Rows are points. A path goes straight from each point to the next, and from the last back to the first. The post is the endless flat space through its rows: a point in 2 columns, a line in 3, a plane in 4, and so on, so that a path can go around it. How many times does the path go around the post? Going back the other way cancels.

Post, 2 rows:
[[ 15   7  27]
 [-20 -26 -29]]
Path, 23 rows:
[[ 20 -15  -2]
 [ -5 -54   9]
 [-25 -16  25]
 [-23  43 -12]
 [ 15  26 -27]
 [ 47  39 -13]
 [  1  32   9]
 [-29  11  35]
 [ 19   5  70]
 [ 53 -11  35]
 [ 34  -9 -47]
 [  9  45  15]
 [ 11  46  71]
 [-34 -50 -16]
 [ 11 -33  23]
 [-28 -11  15]
 [-24  42 -10]
 [  0  25 -31]
 [ 59   3  22]
 [-14 -95 -14]
 [-14   1  43]
 [ -7  65  20]
 [  9   5 -65]]
Times around: 1

Post (10 x 11):
[[ 37  10  -6   3 -11 -19 -36  29   8  11   5]
 [ 22  -6  16  63  22  15  11  -8  55  17  -3]
 [ 17  13   9  -2 -24  10   8 -32  -7  28  16]
 [-63  -6   6  25   2  -9 -49  39  14 -26 -10]
 [ 25  23  11  -1   8 -34 -32  -6  33  -2  16]
 [-12 -51  -2  14   5   9  81   2  22 -19 -10]
 [  1 -66  49   4 -24 -51  56  -5 -20 -52 -89]
 [ 13   8  12   7 -10  13 -21   0 -26 -42  -5]
 [-17  30  39   1  60  15   8   6 -32 -23 -25]
 [  4 -18  37  -1 -15  21  15   6   6   6  27]]
Path (30 x 11):
[[ 66 -61 -13  63  -4  23  37 -48  52  22 -10]
 [ 76 -30  -7  20 -16 -15   3  26  70  10 -23]
 [ 43  29 -24   4 -32 -29 -28  27   8 -26 -47]
 [-65  33  45  -6  -5 -44  13  27 -12  50 -16]
 [-25  29 -66  39 -28 -11 -43 -24  -8   4  15]
 [-42 -34  44 -40  -5 -45 -73  49   5 -31  30]
 [  3  -2 -31   1  32  26   7  -3  29 -52  -3]
 [ 13  19  -8 -11 -29  -1  -2  31  12 -22  -9]
 [-16  15  -7 -13 -22 -17  -4  14  15  19 -22]
 [ 11 -23   0   3 -37   3   2  29 -15 -14 -83]
 [ 52   3  42  25   2 -61   8 -19  67  27 -27]
 [ 19  26  -2  35 -25 -53 -21 -37  36   5  25]
 [ 11 -33  -8  17 -11   1   7  35 -23  -6 -19]
 [ -6 -53  21  21   5  -2  11  31  16 -44 -19]
 [ 51 -37 -26  26 -11 -30  -9  63  49  25 -38]
 [ 31   7  14  31 -21  26  50 -31  16 -53 -10]
 [ 85   9  27  18 -46 -63 -12 -19   6   2  15]
 [-46  22  43 -10  38 -70 -74  24 -25  -2   0]
 [ 75 -20 -26  -7   8 -25 -46  14  39  16  26]
 [-24  11   4 -48   8 -15  -3   5  -3 -21  10]
 [  7 -18  33 -20 -25  -5  27  26  20 -10 -33]
 [-35  12  61  17  -5 -56  10  12   6  18  -5]
 [ 41  33  12  20  23  15 -26   0 -17 -35  44]
 [ -5 -25  95 -10  16 -40   3 -22 -18 -10 -45]
 [ 28 -25   7 -16  59  44  24  41  46   5   9]
 [  6 -18  -7   1 -18  49   9   4 -17 -11  39]
 [-25  -8  62  34  12 -16  36 -29 -17  16 -17]
 [  4  -7  20  33  20  33  76  -2   8 -28  -2]
 [  1 -14  57  50 -29 -13  28 -13 -12  23 -37]
 [-47 -10  38  -7  23  11  24   6  -4  -5  39]]
Times around: 4

Post (17 x 18):
[[-71  22  18  51 -16  41  -8  39 -16  21  22  30 -34  12  24  67 -16 -27]
 [ 58 -15  -3 -34  33 -12  32   0   0  28   7  21  19  37   1 -13 -34  35]
 [ 30 -26   2 -17   4 -23  31 -22  18 -15   8  -1  51  24 -34 -23 -15  -3]
 [-41  12  -2 -34 -18 -10   8  38 -37 -18 -50 -15   0  -3 -30  44  12  36]
 [ 10  -4  -2  19 -18   3  -9  -8  -3 -16  -7 -40 -31 -11 -25  35  10  51]
 [ 44 -30 -22 -48  34 -25   7 -41 -13   6  -1 -24  -7  47 -15 -35 -16 -35]
 [  3 -16   5 -24   9  18 -24   7   4  -8  20   4 -10 -20 -14 -13  19  26]
 [-21  21 -11 -48  42 -43 -12 -92 -12  27 -26  25  39  33  17 -22 -19  -1]
 [ 42 -30  14 -18   3  -1   5 -21  -5  15 -13  -7  -4 -40   4 -15 -16 -15]
 [ 37  13  -9 -27 -36  24 -38 -25  13  -8 -39   4   7 -19 -51   9   9  25]
 [ 30 -14  15 -28  13 -12  32 -26   0  36  -7  16  -9  16 -21 -61  33  26]
 [-53  53  44  54 -18  39 -24  91  30   1  17  20 -34  22  32  10 -54 -14]
 [  7  18  -4 -44  44  19   8 -49 -25   1  -5 -16  15 -11 -34 -28 -14  -2]
 [ -1 -22 -22 -15   9  45  32  11  31 -10 -47 -43   2  -5  10   1   4  17]
 [ 40  31 -40  -2  13   5  10  11   2 -25 -38 -19  14 -19  -7   9  14   1]
 [ 12  16  -4 -18 -50  26   8 -11 -12 -34  11 -16   0  -6  24  -1   2  13]
 [-84  49 -67  -7 -27   9  17  16   6  20 -15 -29  -8 -27 -23  20  13  46]]
Path, 28 rows:
[[-28  63 -48  -4 -11  81 -52 -43  39 -42 -31  -8  -4 -95 -24 -26  -3 -19]
 [-48  31  50  38 -36  33 -40  55  38 -42  28  21  -5  11 -14  73 -36  39]
 [ 28   1  19 -14  44  19 -25  -8  18  27  -6  36 -33 -52 -50 -13 -35  -5]
 [-18   2 -47 -24  78  21 -43 -60 -15  -3 -20 -11 -14 -14  12  23  -7   7]
 [-36 -57 -36 -19 -53 -58   2 -62  66  -6 -18  -7  35 -41   9 -35 -33  -7]
 [-11  12  21  -9   1 -39 -41   6  29  22  67  65 -21  10   0  28 -24  25]
 [-22  50  48 -14 -19 -39 -25 -29 -18 -19 -17   5  33  77  -5  34  20  91]
 [-34 -14 -18  -8 -87 -28  20 -30 -48   8   8 -48 -12  72  29  35  18  25]
 [-49 -25  -5  39  15  48   7  11  13 -17 -43 -23 -17  30  35  38   8 -25]
 [ -5   8  -8  -4  35 -33 -11 -19 -17  60  -5  -4 -36  35  -1 -36  -2 -38]
 [ -4   4 -26 -49   5  38 -37 -50 -15 -28  11 -76 -21 -28  20 -16 -14 -20]
 [-82  31 -62   5  19 -25 -43   5   5   5  -6 -30   2  34 -37  17  14  32]
 [ 56   0  33   2  43 -10  -9  12 -48  56 -64  14   6   5 -33  71   5  57]
 [-51  33  43 -20 -59  36 -59 -28  12 -16 -18 -16   1 -20  -2  23 -15  16]
 [ 52 -47  17 -20  44 -23  20 -26   1   2 -18  25  10  39 -10  28  -8 -23]
 [-24 -33 -39  14  48 -43  30 -14  27  34  41 -76 -15   1   6   5   3  38]
 [ 53 -30  37 -14  18  13  13  21 -31  89  36  -2 -31 -44 -15 -26 -15 -17]
 [-59  52  19 -20  -9  25  16 -75 -22  28  37  16  11 -47 -10   6  -1  30]
 [  8  -8 -30 -30  41  22   7  50   1 -13  43   1 -30   3  21   9 -47 -30]
 [-66  14  -6 -36 -15 -16  -2 -47 -35 -27 -20   5  26  70 -63  -2   1 -11]
 [ 34 -36 -44   2  -4  11   8  21   2  -4   9 -41  23 -29  17 -15   4 -20]
 [  5 -14   6  27 -32  -5 -46 -51  -7  44 -29 -42 -43 -41  -2  35  32 -31]
 [ 29   3  15 -13  62 -36   7 -41  31  55  12  46  41  45  -4 -13 -33  23]
 [ -2  20  29 -11 -70  56 -12  45  29 -19  19 -30  43  10   2  -6 -44  20]
 [ 29  28  -9   9 -54  71 -21  72  14 -17  41  25   1  19 -28 -18  -6 -10]
 [ -2  23  -5  31 -38  11 -38  25   3 -39  44  10 -25  11  16  -5 -22  17]
 [-50 -33  13  25   8   6  -8  66 -25  -5  -1   5  -3  -2 -41  27   6   2]
 [ 42 -21 -43 -56 -17 -24  26 -10 -59  -4  -7 -22 -27  21 -10 -46   2  44]]
Times around: 0

Post, 17 rows:
[[ 30  23  -4  26 -13   3 -17  -4 -53 -55  51  54  30   7 -35 -35   2   3]
 [-28  29  14 -20   5  15   9 -27  23 -23 -21  22  -8 -15 -11   0 -23  43]
 [ 70  52  -7  26  27  -7 -48  13 -40  48  11  21  -1   7 -21  -7   4 -21]
 [ 22  -2  -3  -9  32 -11  41  28 -40   8   6  31   2  20  -8 -11  20  13]
 [  8  37 -31  25 -35  -5 -14  32   1  -6  37  46  21  14  14  34  14   3]
 [ -6   6  33  -8  11   9 -11 -14 -36 -15 -14  18  10 -54 -18  -1 -35  27]
 [  4 -41 -17  37 -36  22  29  19  28  14 -53  -5  45   8  36   7  41   4]
 [-48 -69  34  -1 -31 -17  14  28  44   9   2   6 -20 -18 -42  21  29   3]
 [ 13   3   9  23  15  15  -3 -17 -18  13  41  12 -10 -45 -25  -6   1  17]
 [-37  26  16  14   5 -10  18  11 -24 -34 -25 -11  16 -17 -16 -20  64 -39]
 [  9 -14 -36 -33 -31  20  22  11  26  24 -30  18  54   7  39 -20  32  13]
 [-26 -54   4 -21  33 -46  44  17   5   6  19  53 -24   9   1  14  39 -30]
 [-15   4  57   9  17 -22  11 -10  58  32 -13 -10   1 -43 -10  24 -30   9]
 [-15 -18  56  -4   3  31  17 -11  33   0  12 -34  -5 -11  17 -41  -8  16]
 [-12  31  32 -15  22  12  -5 -21   8  18 -14  11  28   9  -4  24  13  -2]
 [-63  10  39  -4   1 -26 -20   2  24  64  -1  12  -4  22  -8 -18   9   8]
 [ 36   3   3  29   5 -29 -42  -7 -51 -21  52 -17  17   7  -8 -53  30   0]]
Path, 25 rows:
[[-41  25 -18  15 -29  24 -19 -74  -5 -20  45  -4  13 -30  -7  -4  47  38]
 [ -3  27   5  59  27 -12 -39 -15 -30  22  37 -22  -9 -18  -6 -31  -1 -36]
 [ 47 -26  73  37  49  56  -9  14 -20   7 -35 -59  12  -4 -23  -2 -18  21]
 [ -7  36  95  -9  68 -57 -71   3 -36  61  53  24 -77 -53 -34 -13 -62  48]
 [ -9  16 -32 -23 -48 -26  38  34  36  17 -37  13  -8 -59 -18  45  63  -6]
 [ 62  77  -6  -1  -8  14  -5 -35 -18  21  20  -5  88 -15  28  18 -40  21]
 [  5   3 -64 -33  24 -25  37  34 -25 -12  31  79  47   4  -9  17  28 -44]
 [ 12  -8 -21  26  21  37  42 -21 -19   9  68  81  46 -40  34  11 -27  34]
 [-54  31  15   1   0 -84 -28  58 -21  48 -13  52 -25   4 -21 -67  13  -7]
 [ 19   6  -5 -12  44   8  11  11  29  -4 -31  25   9  31 -43  -6  34 -19]
 [-47 -23  -1  23 -34  23  -5   5   0  33   5 -17  35 -34  56   4  12   0]
 [ -7 -37 -58   2 -53  -9  42   7   2 -15  16  83  34   6  40  21  12  19]
 [ 12 -10  39  19 -12  31  44  22 -24  -7 -51  45  26  18  -6 -22  24  -1]
 [ -2  52 -63   7  38  17  29  13 -22  34   1  45  28 -68  27  20  59  20]
 [-26 -21   0  39 -26 -34   6   4 -31 -56  -7   4  71 -37 -25 -34  30  -2]
 [ -8  26   9 -35 -30  51   8 -15  13 -12   2 -41  16 -12  14  20  21  -1]
 [ -8  56 -50  16 -33 -10   7 -26   2  -9 -18  44  23  15  22  19   3  54]
 [ 19  25 -32  17   9  24  15  -2 -17 -35  33 -35  32  55   4 -12  68 -32]
 [-30 -15  72  62  45  75 -23 -48   0  77  34 -15  13 -25 -33 -22  -7  39]
 [-60  -1  23   6 -52 -13 -11  33  46 -28   4  53   6 -12 -12  19  -6  45]
 [ -3  24  35  24  35 -26 -23 -49 -61  69  10  25 -15 -15 -24  30  15  37]
 [  2  57  15   0   5 -34 -54 -34 -56   3  71  10  -2 -25 -43 -17 -37  46]
 [ 14  -6  41   1  13  16  -9  20 -30 -21   5   2  59  33 -54  16  42 -30]
 [-12  32 -23  10  31  53  22 -16 -33  15 -26   2  23 -43  23 -63  27  16]
 [ 38   8  40   2  25 -28 -14   7  30  35  12  32 -69 -54  15  20 -44 -13]]
Times around: 2

Post (17 x 18):
[[  1   0 -11  -6 -25 -20 -18 -20  23   4  10 -31  15  -1 -16  33  10  56]
 [ 34 -20  -9   7   5  -6 -22 -11 -61 -21   6 -13  18   0 -14 -25  -3 -15]
 [ 35 -29  14 -12  -6  -8 -16  -6 -16  35  17  -9  43  -4  12 -24 -10  13]
 [  5  28 -46  25 -16   7 -14 -28  38  17  23   9 -13 -37  -6  10 -17  39]
 [ 36 -27  30  20  14   8 -46 -36 -23   6   9  17  37 -14  26  11 -12  13]
 [-68 -22   3   6  33  -6  19  19 -26  -9  -6  11  20   6 -17 -10  -8 -18]
 [ 32 -33  31 -27   5 -30 -24  -6 -29 -11   5  10  10 -28   5 -27   3  -7]
 [ 11   9 -27 -10  -5   5 -11 -24  44  -2  33 -14   4  21  19  41 -13  31]
 [-47 -50  10  -8  27  11  44 -18 -37  11 -14  31  17  29   6  -7  13   0]
 [  8  -7  44   5 -13  25 -26 -19 -41 -13   9  -6  11   3  -8 -40 -19 -18]
 [-60  -2 -15 -45  37  22  21   1 -16   3 -31  15  24  26  -5  11  -1 -19]
 [-40  35  -2  12   2  -8 -12 -43  11  15  17 -17  -4 -10  30  34 -21  45]
 [ 23  41  -1  24 -14 -11  -1 -32  36  22  10 -22  -5   9  -3  15  -9  24]
 [-36 -12   1 -26  21  21  33  39 -41 -10 -19  35  45  39  24 -17  30  -9]
 [-56  -4 -21 -11  15 -12 -12  -1   3  23  -7  40  -1  40 -12   2   8  17]
 [ -1  21 -48   2  -2  18 -19  -2  40  13  -1 -49 -31   8  21  24  13  28]
 [ 27  -7  29  19 -10 -14 -21 -24 -28 -18 -27  -7   6 -11   4 -42 -57  14]]
Path (24 x 18):
[[ 19 -36 -33 -28  -1 -45 -48  37 -27  38  -6   5   4  10   4 -15  23  13]
 [-44  -1 -46  15 -31 -30 -14   4  24   0 -57 -18 -70 -10 -43 -11  11   7]
 [ -2  26 -23  29   4 -22 -12 -47  30  17 -20   0  24  18  23  -9 -57  38]
 [-30  12  -8  22  10 -41  20 -15 -12 -30  -8 -27 -19 -19   6 -12   1  56]
 [ 25  12  17  -6  24  -8  -3  29 -21  -4  17 -26   6  12 -15  -3   2 -35]
 [ 27  21  -2 -31 -34  33  13  13  22  30  25 -12  12  38  37 -10 -15  -3]
 [ -3  -2 -30 -16 -51   6 -18 -19  29  15  14  34  26  24  -3  -1  -2  27]
 [  8  23  15  40  -2  -6  54 -21 -12   5   0 -20  13  19 -19 -47   0  -9]
 [ 31 -43 -57  -2  43  23  -6 -22  -8  25  24  47  24  49  24  37  35  34]
 [ 14 -21  51  12  -3  -6   0  36  11  18  18   3  13 -24  19 -32 -10 -19]
 [-22 -19  28  20  -3 -95   4 -58 -54  11  -9   6  46  43  11  24 -27  31]
 [ 16 -20 -15   1  21 -48 -13 -34 -10  -1  -4  25  26 -35 -20 -13 -30 -17]
 [ 69  12  11   0  34   8 -37 -29 -30 -31  29 -43  19  34  20  18   4 -26]
 [ 18   2 -12 -10  50  33 -11  17 -12  -1  25   2  13 -27  49   6 -16  -5]
 [ 43 -16  14  -1 -19   0  37 -25   8  30  26   6  28 -23  71  31 -30  47]
 [ -9  -9  35   2  14 -33 -16   0   7   6 -18  50  44  77  26  17  27  -4]
 [-12   5 -25  13   2 -20 -31 -16  13  23  30  -8  18   2 -46 -12   8   3]
 [-26   3  -2  -4  41  60  20 -21 -44  -3 -24  20 -38  43  52 -13  41   6]
 [ -1  12  66   8 -41 -32   2 -20  -1  17  10 -27  -1  72 -42 -25 -18  60]
 [ 23  27 -38  -7  17  30 -16 -17  -1   4  47   7  44  39  34  14  42   7]
 [ -5 -20 -23  -1   4 -44  -9 -72   1  61  49  34  36  22 -19  31 -15  19]
 [-39 -32  -5  18  21  38  27   8 -38  -8  -5  29  12 -41  24 -12   1 -20]
 [ 17 -11 -12 -10   0  20  20 -29 -23   6  27  -3 -24   1 -14  13  63   3]
 [-36  34  23  28 -14 -37 -17 -18 -15  17  37  22  41 -26  -8   8 -27  63]]
Times around: 3
